Each row is a point. A path goes straight from each point to the next, and from the last back to the first. The post is the endless flat space through its rows: a point in 2 columns, a line in 3, a plane in 4, and so on, so that a path can go around it. How many times does the path go around the post? Going back the other way cancels.
In the rows, 128 means zero.

Post, 2 rows:
[[159 153  83]
 [105  93 158]]
Path, 12 rows:
[[180  83  75]
 [172 137 144]
 [114 128 172]
 [ 37 140 131]
 [134 142  78]
 [ 55 157 157]
 [161 170 153]
 [150  95 133]
 [ 98  56 141]
 [ 54 143  87]
 [ 31 130 136]
 [ 65  59 119]]
Times around: 0

Post:
[[202 121  75 162 173 136 115 112  97]
 [ 77  99  97  43 105 170 120 163  78]
 [122 113 160 133 210 141 157  79  72]
 [134 150  47 152 133 110 121  73  21]
 [115 206 167  89 166  87 181 200 100]
 [ 86 203 106 187 118 132 109 189  94]
 [184 180 108 195 123  79 130 155 192]
 [106 105 145 172 196 138 200 137  98]]
Path:
[[143 141  81 195  26 106 125 119 202]
 [124 175 175 176 109 102  77 167 110]
 [ 96  96 108  75 148 106 119 160 115]
 [ 93 152 122 113 165 115 164 195 139]
 [109 141 128 152 143 127 172  95 157]
 [184 171 126 105 127 136 150 157  53]
 [122 148  97 125  95  73 145 146  53]
 [189 212  88 162 197  73 107 140  61]
 [ 59 143  75 160 154 151 115 140 106]
 [150  82 103 151 129  77 125  44 120]
 [132 142 152 176 118  99 148 127  55]
 [134 149  90 174 155 142 127  74  36]
 [132 151  71 153 109 126 147  94  74]
 [ 71 176 173 197  85 164 118  94 205]
 [205 105 109 158 242 155 221 201 129]
 [106 117  52  91 154 128  88  98  92]
 [181  80 108 135 140 130  69 124  74]
 [154 188 108 109 146 138  74 126  24]]
Times around: 0
